Each row of a before or after table is a point. One or more steps were done to the points. Then noise was added and the rows were shuffled. The steps act on columns, c1 being the first. Name the steps. A step turns or swaps two columns, mirrors them in a line or flattens them onto one, adds a multiple of one to another, or multiplies or shifts one. Angles are multiples of 10 degrees, from the lower column toward the higher: turns from -170 to 170, lines from 10 to 170 but not 90. Use the fewest steps. Two steps may share a column if one is a turn and the other turns, adds or multiplies; they go together, in the order done. Otherwise the lowest column goes first.

Before, 8 rows:
0.058,-0.037,0.082
-0.022,0.026,0.027
-0.029,-0.013,-0.032
-0.036,0.015,0.016
-0.055,-0.028,-0.032
0.082,-0.013,-0.004
0.088,0.018,-0.002
-0.021,0.011,0.054
After (8 x 3):
-0.009,0.008,-0.059
0.045,0.044,0.037
-0.057,-0.044,0.017
-0.014,-0.010,-0.036
-0.031,-0.025,0.021
0.012,-0.013,-0.035
0.075,0.046,0.024
0.011,0.096,-0.045
Steps: turn c1 and c2 by -50 degrees; turn c2 and c3 by -150 degrees

Before:
0.010,-0.022,-0.055,0.048
0.059,-0.011,0.019,0.090
0.035,0.014,-0.015,-0.016
-0.047,0.063,-0.012,-0.018
-0.034,0.043,-0.054,0.062
0.023,-0.005,-0.020,-0.037
0.037,0.011,0.024,0.038
0.024,0.045,-0.070,-0.019
0.000,0.098,-0.006,0.005
-0.053,-0.007,0.069,0.019
0.026,0.014,0.067,-0.027
After (11 x 4):
-0.049,0.026,-0.003,-0.017
0.004,0.102,-0.001,0.003
0.023,0.064,-0.058,-0.048
-0.039,0.022,-0.080,0.039
0.057,0.034,-0.012,0.093
0.013,-0.018,-0.075,0.021
0.032,0.038,-0.007,-0.021
0.029,0.033,0.079,0.003
0.033,0.035,0.010,0.041
-0.056,-0.042,0.053,0.039
0.021,0.010,-0.005,-0.045
Steps: add 0.7 times c1 to c2; turn c3 and c4 by 20 degrees

Before, 10 rows:
0.044,-0.018,-0.034,0.040,-0.001,-0.020
0.040,0.003,0.043,-0.005,-0.014,0.020
0.008,-0.056,0.039,0.055,0.094,0.030
-0.014,0.023,-0.001,-0.001,0.041,-0.043
0.021,0.004,0.009,-0.053,0.080,-0.018
-0.025,-0.014,0.071,-0.026,0.013,-0.028
-0.032,0.025,0.001,0.013,-0.001,-0.017
0.021,0.020,0.065,-0.044,-0.007,0.060
0.050,0.010,0.055,0.021,0.047,0.049
-0.059,0.025,-0.021,-0.010,-0.020,-0.017
After, 10 rows:
-0.013,0.009,-0.029,0.020,0.045,-0.099
0.008,-0.070,0.048,-0.035,0.091,-0.007
-0.034,-0.004,-0.009,0.028,0.009,-0.042
0.051,-0.016,0.075,0.017,0.033,0.005
0.044,-0.042,-0.040,-0.004,-0.015,0.020
0.021,0.048,0.087,0.003,-0.013,0.013
0.042,0.006,0.046,0.002,-0.026,-0.036
-0.025,0.018,0.039,-0.024,0.021,-0.202
0.022,0.051,-0.006,-0.015,0.075,-0.057
-0.058,0.019,-0.025,0.020,-0.003,0.000
Steps: add -0.3 times c1 to c5; turn c2 and c4 by 70 degrees; turn c3 and c6 by -40 degrees; multiply c6 by 3

Before, 8 rows:
-0.016,-0.019,0.007,0.039,-0.035,0.006,-0.036,-0.041,-0.025
0.037,0.012,-0.014,-0.010,-0.059,0.036,0.022,0.016,0.021
0.025,-0.010,0.059,-0.015,-0.007,-0.045,0.032,0.062,0.005
-0.043,0.032,0.012,0.040,0.053,-0.066,-0.039,0.000,-0.126
0.004,-0.041,0.010,0.017,-0.026,0.060,0.054,0.033,-0.005
0.006,-0.047,-0.077,0.064,-0.055,0.026,-0.070,-0.015,-0.029
-0.080,-0.006,0.002,-0.005,0.013,-0.055,-0.010,0.014,-0.093
-0.013,-0.007,0.053,-0.001,-0.043,-0.006,0.026,0.040,-0.095
After:
0.005,0.023,0.034,0.023,0.010,0.062,0.015,0.072,-0.022
0.030,0.034,0.063,-0.038,0.088,0.022,-0.036,0.001,0.116
-0.026,-0.022,-0.060,0.064,0.001,-0.003,-0.013,0.030,0.002
-0.038,0.007,-0.005,0.024,0.085,0.054,-0.001,0.049,0.042
-0.050,-0.045,-0.008,-0.036,0.024,0.005,-0.034,-0.042,0.021
-0.040,0.015,-0.029,0.027,0.006,-0.016,0.009,0.022,-0.057
-0.047,-0.043,-0.017,-0.069,0.043,-0.080,-0.063,-0.020,-0.010
-0.012,-0.001,0.044,-0.019,0.038,0.014,0.008,0.018,0.122
Steps: turn c1 and c5 by -70 degrees; turn c5 and c9 by 120 degrees; add 0.5 times c8 to c2; turn c3 and c6 by 100 degrees; turn c4 and c7 by -90 degrees
